Each row is a point. The ring and each string are closed loops that go straight from each point to the next, and from the last back to the first. Before rounding, they use only three directions, however many columns there are. Count how often each string passes through the ring. Passing back the other way cancels.
In the rows, 128 means zero.

Ring, 8 rows:
[[180 109  94]
 [182 122 131]
 [155 150 174]
 [115 163 193]
 [ 72 167 181]
 [ 65 177 159]
 [ 99 174 118]
 [143 140  91]]
String, 22 rows:
[[130 189 132]
 [130 137 123]
 [139 108 102]
 [140 167 137]
 [171 153 119]
 [154 140 129]
 [179 163 145]
 [208 130 143]
 [200 109 144]
 [196 157 173]
 [175 185 179]
 [145 157 151]
 [162 102 123]
 [203  80 103]
 [217  65  76]
 [206  89  71]
 [183 138  87]
 [142 162 124]
 [130 129 119]
 [134 102  74]
 [130 152  81]
 [129 189 100]]
Times through: 2
String (29 x 3):
[[210 147 140]
 [212  79  97]
 [187  79  95]
 [158 113 115]
 [160 167 141]
 [197 134 117]
 [213 100 103]
 [203 140 132]
 [162 155 147]
 [147 137 141]
 [164  96 135]
 [156 115 154]
 [138 124 153]
 [127 170 165]
 [120 197 195]
 [121 146 151]
 [108 121 160]
 [ 90 130 186]
 [ 74 189 232]
 [ 79 155 210]
 [111 114 148]
 [119 136 148]
 [117 187 190]
 [124 195 218]
 [141 190 213]
 [144 187 186]
 [140 138 146]
 [133 148 144]
 [166 164 155]]
Times through: 1

Ring, 10 rows:
[[167  78 131 121]
 [178 111 137 140]
 [171 143 131 158]
 [137 170 109 174]
 [102 169  88 170]
 [ 79 152  78 153]
 [ 68 119  78 126]
 [ 82  83  88 105]
 [109  62 102  99]
 [142  59 118 107]]
String:
[[134  64  91 142]
 [131  31  95 116]
 [112  39 122  60]
 [ 98  86 137  47]
 [103 100 109 103]
 [101  79  72 147]
 [ 84  74  56 151]
 [ 54  91  57 130]
 [ 79  94  58 154]
 [110 126 109 124]
 [ 85 149 118  97]
 [108 118  97 136]
 [ 96 135 111 112]
 [113 119 104 131]
 [ 87  77  50 166]
 [ 60  66  48 137]
 [ 53  81  95  65]
 [ 76  47  77  98]
 [101  35  67 131]
 [112  31 120  59]
 [132  59 135  70]
 [136  99 140  88]
 [132 113 127 111]
 [158  98 161  77]
 [145 101 130 113]
 [148  72  99 149]
 [155  62  98 151]
 [139 107 124 118]
 [152 109 159  78]
 [141  95 129 106]]
Times through: 2
String (30 x 4):
[[123 109 136  86]
 [114  93 124  87]
 [113  90  99 123]
 [101  51  59 151]
 [ 72  55  83  88]
 [ 68  81 110  57]
 [ 89 109 125  69]
 [112 108 107 118]
 [103  65  73 141]
 [ 96  42  80 111]
 [103  30 107  70]
 [123  71 142  56]
 [131  96 126 102]
 [138  96 125 110]
 [156 108 161  80]
 [195  90 178  83]
 [194  69 126 150]
 [162  85 100 167]
 [143 109 109 147]
 [157 133 140 125]
 [193 147 168 124]
 [205 132 156 148]
 [191 103 121 173]
 [150  82  82 182]
 [150 118 129 128]
 [175 114 159 105]
 [193  78 161 100]
 [175  44 125 121]
 [139  55  81 158]
 [129  77  96 137]]
Times through: 1

Ring:
[[127 118 121 118 121  96 115  66]
 [151 155 133  77 142 108 124  93]
 [154 184 143  70 143 127 136 138]
 [142 171 140 110 107 131 133 161]
 [122 143 132 155  73 127 126 160]
 [ 82 119 125 199  62 130 132 158]
 [ 63 115 123 201  80 132 140 147]
 [ 84 107 119 167 103 111 128  95]]
String:
[[ 90 131 130 202  48 139 133 188]
 [ 81 142 133 186  77 144 144 184]
 [ 59 113 124 232  45 139 138 181]
 [ 63  98 118 228  49 126 130 149]
 [ 81  87 113 211  55 108 116 111]
 [ 52  96 117 214  78 123 136 125]
 [ 39 117 123 194 113 136 154 133]
 [ 74 137 129 154 125 133 148 131]
 [103 140 130 139 113 124 136 128]
 [113  83 110 164  82  85 102  55]
 [107  70 106 167  87  77  99  32]
 [ 87  96 114 158 115  99 123  63]
 [ 80 146 132 140 135 134 151 132]
 [ 95 134 128 148 112 124 136 125]
 [ 97 135 128 150 107 125 136 130]
 [ 94 119 123 167  91 118 128 121]
 [ 80  98 117 202  65 114 122 120]
 [ 52  87 115 249  35 126 128 152]
 [ 61 120 126 222  54 142 141 183]
 [ 79 107 122 231  27 131 125 177]
 [ 85 161 139 166  93 152 152 196]
 [ 98 146 134 173  74 140 138 182]
 [113 114 123 200  29 120 113 161]
 [116 100 119 208  19 110 104 146]]
Times through: 2
String (18 x 8):
[[163 226 157  31 177 146 154 169]
 [170 197 147  49 151 127 135 141]
 [163 241 162  25 181 156 161 190]
 [129 200 150  86 144 149 154 181]
 [118 157 136 127 112 131 137 149]
 [122 136 129 146  86 119 123 136]
 [101 153 135 150 100 137 142 164]
 [ 78 142 133 186  79 145 146 184]
 [ 52 104 121 244  37 138 136 179]
 [ 69  94 117 228  43 122 124 144]
 [101 118 123 172  79 117 124 127]
 [ 90 143 132 160  99 136 142 156]
 [ 81 143 133 181  82 143 145 180]
 [106 119 125 205  30 127 119 174]
 [145 120 124 167  39 107 102 139]
 [140 142 131 130  87 115 118 132]
 [124 141 130 131 102 118 126 125]
 [130 197 148  81 150 145 153 169]]
Times through: 2

Ring:
[[190 173 141 106  96  68 120 106  86]
 [161 166 149 125  99  51 112 110 102]
 [133 139 163 189  87  91 111 127 133]
 [131 117 169 227  72 133 117 144 153]
 [150  95 167 239  54 168 130 168 168]
 [186  94 157 209  46 177 143 177 159]
 [211 113 147 175  52 173 146 161 134]
 [220 137 142 148  64 157 142 138 109]
 [214 160 139 122  80 121 133 116  90]]
String, 27 rows:
[[199 152 148 172  75 169 131 113  99]
 [222 165 140 143  78 166 135 104  81]
 [242 175 129  86  84 116 137 107  68]
 [237 186 128  77  92 100 133  95  59]
 [210 185 138 113  95 114 124  88  67]
 [180 151 151 166  81 131 124 117 107]
 [181 154 146 127  87  76 122 124 107]
 [172 161 143  95  97  20 116 124 105]
 [168 142 153 164  81 106 122 129 121]
 [144 149 161 190  89 114 112 113 119]
 [112 143 168 205  94  85 103 119 135]
 [118 133 172 239  83 141 109 121 140]
 [151 130 162 209  75 143 121 132 135]
 [152 123 159 187  73 109 122 147 143]
 [164 130 158 192  73 136 125 136 131]
 [125 124 172 248  75 159 114 130 146]
 [100 122 176 244  82 116 105 134 157]
 [120 132 165 190  87  70 108 136 145]
 [157 136 154 149  83  64 119 141 132]
 [171 136 152 159  78 101 124 137 125]
 [164 151 154 167  86 110 119 117 112]
 [170 178 147 126 103  70 112  94  86]
 [194 191 136  75 108  36 115  91  69]
 [208 169 133  71  93  40 126 119  87]
 [189 142 146 141  77 102 129 135 115]
 [209 149 138 104  79  81 133 135 104]
 [185 137 149 159  74 122 129 136 120]]
Times through: 2

Ring:
[[169  80 135 117 131 114  85 116 111 121 106  98]
 [170 120 137  57 116 104 140 111  97 141 119 107]
 [157 156 137  47 115 108 170 115 112 149 122 109]
 [126 178 145  94 118 123 179 119 136 155 134 115]
 [101 158 155 170 125 138 149 120 149 152 144 119]
 [117 103 147 212 142 143  81 124 157 124 120 104]
 [141  73 138 201 148 137  50 125 150 108 101  94]]
String:
[[120 127 154 157 121 128 132 114 125 149 143 117]
 [105 106 161 215 127 139 103 116 134 144 148 119]
 [113  92 158 216 131 138  88 116 132 137 140 114]
 [124 111 155 163 121 127 119 113 117 146 143 117]
 [133  67 151 203 134 131  66 115 123 126 128 107]
 [167  35 127 199 158 133   7 128 149  86  77  80]
 [181  42 116 170 163 130   8 132 156  78  60  72]
 [163  90 127 138 146 126  71 126 145 107  87  88]
 [164  90 130 127 139 122  81 122 133 114  96  92]
 [142 118 151 111 114 114 138 109 101 151 140 117]
 [163 107 152  63 101  97 152 100  64 160 148 121]
 [186 104 138  28 108  92 143 104  69 146 124 109]
 [185 106 123  63 133 109 107 120 120 117  89  90]
 [172 113 123  89 138 117 102 124 137 115  88  89]
 [131 147 157  94 104 112 175 106  96 167 156 126]
 [141 167 154  44  96 103 206 103  83 177 158 129]
 [166 175 130  10 114 103 189 116 114 149 114 106]
 [165 165 123  44 130 115 156 125 143 130  94  95]
 [153 173 127  59 129 119 162 125 147 135 102  99]
 [142 178 130  77 130 124 164 126 153 137 107 101]
 [146 146 125 114 143 131 119 131 166 118  91  91]
 [130 146 145 124 124 126 144 119 135 144 128 111]
 [121 151 151 130 119 126 154 116 130 152 140 117]
 [130 135 146 132 124 126 135 117 130 143 130 111]
 [103 158 165 142 107 126 177 109 113 173 169 132]
 [128 130 144 149 130 130 123 120 140 137 124 108]
 [132 110 129 196 157 146  66 136 185 102  87  87]
 [143 111 133 157 144 134  88 128 157 115  98  94]]
Times through: 3
